Every row gives one point. The points of each table are mixes of a few directions, plus a little noise. How many directions does each table use, and how many do they share? Where both have some left over, give the other angles between the two spaces (their principal angles), to ten degrees, smallest first.
In the rows, zero is written as 128.

First (4 x 2):
[[111 148]
 [170  78]
 [106 154]
 [125 132]]
Second (6 x 2):
[[148 104]
 [ 85 179]
 [158  92]
 [136 118]
 [136 118]
 [105 156]]
Directions: first 1, second 1, shared 1

First (8 x 6):
[[115 128 142 129 132 133]
 [ 95 153 112 164 114 116]
 [114 149 100 158 112 113]
 [151 102 157  91 146 144]
 [107 122 163 122 140 142]
 [ 83 122 186 125 147 150]
 [175 147  42 147  97  93]
 [183 103 121  88 136 132]]
Second (8 x 6):
[[128 179 177 133 179 161]
 [123 124  94 147 109 116]
 [123 105 132 122 127 134]
 [120 143 179 126 174 168]
 [122 141 105 152 123 125]
 [138 102 119 104 104 107]
 [160 169  87 119  87  67]
 [110  61 130 121 122 146]]
Directions: first 2, second 3, shared 1; angles 50

First (11 x 11):
[[169 136 115 152 182 104  73 116  95  37 159]
 [155 118 121 127 173 122  98 130  93  78 133]
 [ 96  99 141  86 101 161 179 152 132 210  82]
 [ 94 148 136 136  67 132 162 121 179 186 128]
 [170 114 116 129 197 117  81 130  74  48 138]
 [116 110 133 104 123 145 150 142 122 162 104]
 [115 151 129 147  95 120 135 115 162 142 143]
 [137 109 127 111 153 136 124 139 101 121 114]
 [119 144 129 141 105 122 133 119 152 138 139]
 [110 135 133 129  98 131 147 126 152 160 125]
 [126 145 127 145 114 119 125 117 146 124 143]]
Second (9 x 11):
[[116 125 154 137 161  95 154  95 154 132 114]
 [ 65 125 130  88 155 125 129 105  83 105 156]
 [169 175 137 134  62 126  77 183 189 134 148]
 [110  92 130 108 190 127 148 105  79 112 111]
 [107 104  82 167 104 163 179  87  92 157 123]
 [204 137 132 152 102 131 102 176 173 139 103]
 [142 124 134 110 143 129 108 149 118 114 125]
 [142 142 142 121 123 118 107 147 150 123 132]
 [ 97 128 112 135 113 138 147 105 114 137 141]]
Directions: first 2, second 4, shared 1; angles 70

First (8 x 14):
[[142 107 125 122 150 123 128 119 123 127 115 122  80 121]
 [138 116 129 125 141 124 126 123 124 128 119 124  97 125]
 [148 128 156 132 132 118 113 130 124 128 112 127 100 138]
 [160  96 139 122 163 115 119 116 118 127 100 119  41 123]
 [137 184 201 154  78 116  93 156 132 130 125 143 190 172]
 [137  89  99 113 166 128 140 110 122 127 118 117  63 105]
 [ 87 154  98 130  96 147 148 137 139 129 163 136 220 124]
 [ 75 151  77 126  97 153 159 134 142 129 172 136 232 115]]
Second (8 x 14):
[[143  93 167  86 149 110 136  97 118  96  98 135 111 113]
 [156 198  67 132 134 162 158 122 178 212 153 164 110 144]
 [115 119 115 127 143 109 113 135 112  95 132 112 128  87]
 [167 143 149 123  91 177 147 117 148 182  94 126  80 192]
 [111 117 140  82 115 130 145 108 120  84 116 123 176  95]
 [124 131 166 175 116  99  73 168 102 103 126 105 125 137]
 [115 118 123 126 154 108 138 119 134 128 151 158 159 125]
 [ 93 105  97 172 122 130 114 157 111 123 153 102 136 131]]
Directions: first 2, second 6, shared 2

First (10 x 24):
[[127 135 134 130 134 119 143 120 128 141 127 118 114 121 114 105 123 144
  135 156 138 138 149 127]
 [118 124 129 164 129 161 102 192 121 163 122  93 107 151 132 177 144 121
  141 136 159 150 102 126]
 [107 188  93 163 131 156 129 192 148 160 142  80  91 122 155 162 164 139
  131 152 184 174 110  93]
 [126 179 113 118 136 116 172 108 135 143 142 115  89  98 115  63 123 176
  133 198 159 168 172 106]
 [139  56 172 117 127  93 110  84 125 103 106 158 188 144 109 140 111  88
  126  63  66  58 128 166]
 [121 158  95 129 120 145 118 149 142 109 142 132 135 122 168 161 149 114
  112  96 133 133  96 108]
 [131 102 138 133 125 144 108 144 114 132 121 131 130 146 125 148 124 118
  133 119 124 125 112 140]
 [128 103 151 123 130  78 132  81 153 102 119 141 183 121 124 131 130  96
  118  68  83  68 139 140]
 [158  60 165  80 124 115 129  61  84 100 114 186 145 139  88  71  76 136
  131 136  76 100 152 170]
 [124 176  91 124 124 152 138 148 129 128 147 125  98 115 151 121 138 149
  122 155 157 168 120 103]]
Second (9 x 24):
[[155 133 135 135 145 142 147 112 110 125 142 137 110 123  97  91 120 161
  150 179 114 139 148 141]
 [112 105 180 114 131  42 174  59 164 121 112 119 176  96  99  83 117 137
  139 114  91  72 185 141]
 [ 77 121 111 117  95 110  89 168 160 135 103 108 159 140 191 205 145  65
   86  31 158 112  84 102]
 [167 142  87 130 139 190  99 144  86 125 145 157  82 154 125 123 121 127
  115 161 143 170 107 128]
 [115 135  94 128 112 160  88 175 124 134 124 126 119 150 169 181 139  94
  102  91 158 147  82 111]
 [113 132 149 144 127 127 148 149 140 135 131 103 134 113 127 137 140 154
  158 144 125 127 128 129]
 [120 124 116 118 120 122 110 128 133 127 120 133 135 137 144 144 127 101
  105  96 136 123 118 121]
 [154 116 153 115 148  89 161  55 125 116 130 148 135 113  80  57 106 148
  137 159  94 105 183 148]
 [140 143 126 150 136 171 136 162 111 134 146 119 102 127 119 130 136 164
  159 178 132 157 117 132]]
Directions: first 4, second 3, shared 1; angles 30, 50

First (8 x 32):
[[123 138 145 130 148 158 150 127 147 113 148 130 134 160 108 132 121 124
   76 147 120  82 118 134 148 155 142 136  89 122 137 154]
 [159 122  73 117  62  97  66 145 137 144 125 123 123  50 129 131 138 164
  166  78 146 213 138 110  98  89 123 115 177 132 124  90]
 [139 101 113 121 141 166 151 121 134 101 126 116  86 148 147 130 144 144
  154 124 141 139  99 152 157 118 157 116 161 110  96 170]
 [115 140 181 124 157 143 127 106 149 138 170 134 136 148 132 140  96 105
   93 148 107  79 124 132 130 157 137 141  88 110 115 136]
 [137 115 104 132 103  80  85 114  96 148  98 128 123  84 163 125 134 143
  210  94 154 190 140 121  82  90 102 112 193 140 117  89]
 [103 146 169 136 161 132 159 126 122 131 132 136 152 167 113 123 116  97
   86 162 108  69 137 127 138 158 118 145  76 133 148 132]
 [117 148 139 148 159 147 157 119 125 106 125 138 153 180 100 130 128 130
   68 149 143  58 125 132 131 164 124 130  86 145 165 153]
 [130 114 101 115  94 101 129 163 114 143 101 117 117  87 131 110 149 118
  173 121 106 194 145 118 140  93 122 133 153 129 121 101]]
Second (9 x 32):
[[ 94 127  80 141 148  79 104 147 132 138 161 120 182 180  22 144 162  85
  140 155 165   7 160 119  78  75  52 143 129 156 221 133]
 [146 125 148 121 112 150 139 118 127 126 118 132 109 104 174 118 120 148
  121 117 113 179 116 133 144 148 164 116 127 112  84 124]
 [132 147 131 158 102 109 147 116  88 130  98 153 195 145 118 100 160 146
   72 137 153  92 155 117  79 152 109 100  87 159 167  99]
 [110 156 155 131 188 142 135 132 127 107  80 123  69 118 165 151  55 129
  144 114 103 187 101 125 196 173 138 167 139 145 123 144]
 [141 109 117 120  96 128 124 126 135 139 157 128 144 125 120 118 160 129
  128 131 134 114 135 132 103 104 134 109 129 110 114 123]
 [135 110 124 111 121 139 119 131 148 132 154 118 106 116 134 134 130 124
  150 124 119 143 118 135 139 109 144 128 146 104  99 138]
 [148 111 134 113 101 146 129 122 138 133 145 126 114 107 156 119 138 139
  132 121 118 159 120 136 131 122 159 112 134 101  83 127]
 [143 144 149 145 104 132 151 112  97 125  92 149 156 121 161 102 136 156
   82 125 131 147 136 123 112 167 142 104  97 142 123 105]
 [102 124 114 112 180 126 105 148 160 122 146 104  78 135 102 166  90  95
  183 128 116 124 111 131 170 103 112 172 165 123 138 159]]
Directions: first 5, second 3, shared 1; angles 70, 90

First (11 x 32):
[[184 131 119 137 133 191 138  93 128 135 127 149 167 144 127 105 125 149
  148 150 126 146  84 121 119 135 107 136 151 121 109 139]
 [ 87 133 104  77 179 133 114 140 130  91  78  64 171 105 151  71  76 184
  179 170 143 126 119 143 133 163 158 114 101 157 161  96]
 [ 73 101 169 129 119  86 155 206  85 205 169 125  85 125 136 154  88 123
  106  99 165 102 158 166 101 135 110 119 113  86 165  79]
 [174 133 138 160  88 133 132 118 123 170 159 169 104 141 101 167 156  85
   74 103 113 138 127 128 109 111 107 142 154  91 114 138]
 [136 117 145 156 139 126 131 116 127 119 162 151 110 134 141 120 171 121
  130  96 128  90 135 103 128  95 113 147 115 134 122 163]
 [147 141 127 164  57 137 158  98 142 134 144 201 102 169 119 201 148  83
  133 136 111 188 106 116 155 122 104 104 186 144  51 166]
 [128  85 143 109 135 119 126 149 146 102  92 100 157 113  96 146 137 131
  119 129 123 142 179 120 174 131 153 119 123 126 125 115]
 [ 77 111 135 105 158 125 145 160 113 127 120 103 142 125 159 102  83 170
  179 146 160 117 126 141 134 149 129 110 110 145 143 104]
 [185 107 134 144 122 149 119  96 155  98 117 141 151 128  93 142 183 110
  104 114 101 137 149  95 160 104 133 144 139 124 101 160]
 [147 187  87 127 137 109  72  82 147  92 119 110 107 108 127  98 165 104
   89 118  93 105 116 117  96 110 153 157 110 139 154 151]
 [ 71 160 108 100 143 102 118 150 112 136 121  96 112 116 160 101  77 147
  147 147 146 118 110 158  98 152 139 116 109 141 165  97]]
Second (9 x 32):
[[125 125 126 133 124 129 125 123 126 123 130 124 133 126 136 128 127 120
  123 126 130 126 124 131 136 131 120 132 126 127 125 118]
 [123 123 125 137 122 130 122 120 124 119 132 120 138 125 143 128 128 115
  119 124 131 124 122 134 142 133 114 135 125 127 122 110]
 [110 108 118 159 106 133 106  95 115  95 141 101 162 118 183 129 127  81
   97 116 140 113 105 150 179 148  77 153 118 124 106  63]
 [117 117 122 146 115 131 115 109 121 109 136 112 148 122 160 128 127 100
  110 121 135 119 114 141 158 140  98 142 122 126 115  89]
 [103 101 114 171  97 136  97  83 111  83 147  91 176 114 204 129 126  62
   85 111 144 107  95 159 199 155  58 163 114 123  97  37]
 [156 159 143  80 163 119 163 179 147 179 107 170  74 143  42 128 130 202
  176 147 110 152 164  94  49  97 207  89 143 133 163 230]
 [158 160 144  77 165 118 164 182 148 182 106 172  71 144  38 128 130 206
  178 148 109 154 167  92  45  95 211  86 145 134 164 235]
 [131 131 130 123 132 127 131 133 130 133 126 133 123 129 119 128 128 135
  133 130 126 130 132 124 120 124 136 124 129 129 131 139]
 [129 128 128 127 129 128 129 129 129 129 127 129 126 128 126 128 128 130
  130 129 128 129 130 127 125 127 130 127 129 128 129 131]]
Directions: first 6, second 1, shared 0; angles 90

First (8 x 32):
[[128 128 129 129 129 129 127 129 127 128 129 129 129 127 129 129 129 127
  129 130 128 129 125 128 129 130 129 126 128 127 128 128]
 [150 123 119  99 132 124 155 112 133 132  96 115  99 151  98  96  98 122
  122  74 140 100 200 128  88 104 122 165 143 142 131 149]
 [ 94 139 134 165 118 131  96 142 127 117 167 139 165  99 170 164 164 150
  126 192 114 161  43 133 179 147 130  92 111 110 123  99]
 [107 139 120 140 117 126 121 123 135 116 140 123 139 117 148 135 138 159
  114 143 124 134 107 137 148 118 121 131 124 123 124 112]
 [109 152  83 101 100 110 168  78 163 101  95  84  97 143 126  79  91 214
   72  55 142  84 225 158 102  40  92 223 146 146 124 124]
 [156 101 172 146 159 146  95 175  93 157 152 170 150 120 120 169 157  36
  185 187 117 165  50  96 143 212 164  41 114 115 133 139]
 [118 131 129 138 124 129 119 131 128 125 139 130 138 120 140 137 138 136
  126 145 124 137 106 130 142 132 128 120 124 124 126 119]
 [164 110 138 106 146 132 142 133 118 146 106 133 107 148  92 113 109  80
  148  98 135 115 168 113  93 140 138 127 136 138 133 154]]
Second (8 x 32):
[[ 92 141 137 114 168 115  85 113  91 155  84  96 105 121  58 134  88 109
  233 107 102  89 131 123 106 104 225 106  80  75 141 162]
 [173  90 169 187  97  79 200 107 165 112 175 135 142 149 113 103 195 132
  141 131 166  64 106 170 108 184  45  92  93 200  81 110]
 [152 102 167 149 116 106 164 143 138 129 136 141 139 159 138 106 159 135
  130 151 143  93 126 139 114 148  87 121 109 146  92 152]
 [113 139 118 106 141 147  97 131 114 128 112 120 121 126 127 135  98 134
  134 125 118 141 127 117 139 115 153 127 134 110 137 134]
 [123 141  99 112 119 148 130 156 129 138 124 153 137 112 181 138 133 118
   53 143 114 191 158 104 136 100 132 187 177 101 158 127]
 [120 142  99 132 124 125 132 117 133 135 135 130 127  97 126 142 137 107
  111 112 120 154 141 126 124 116 147 151 144 120 159 104]
 [132 127 132  99 125 163 114 170 121 122 114 149 137 153 188 123 110 153
   68 162 126 166 135 104 151 116 103 153 163 115 118 153]
 [119 142 103 125 133 139 102  87 132 105 144 101 116 107  92 143 104 137
  154  93 135 125 100 142 146 142 132  87 123 158 137  82]]
Directions: first 2, second 4, shared 0; angles 60, 80
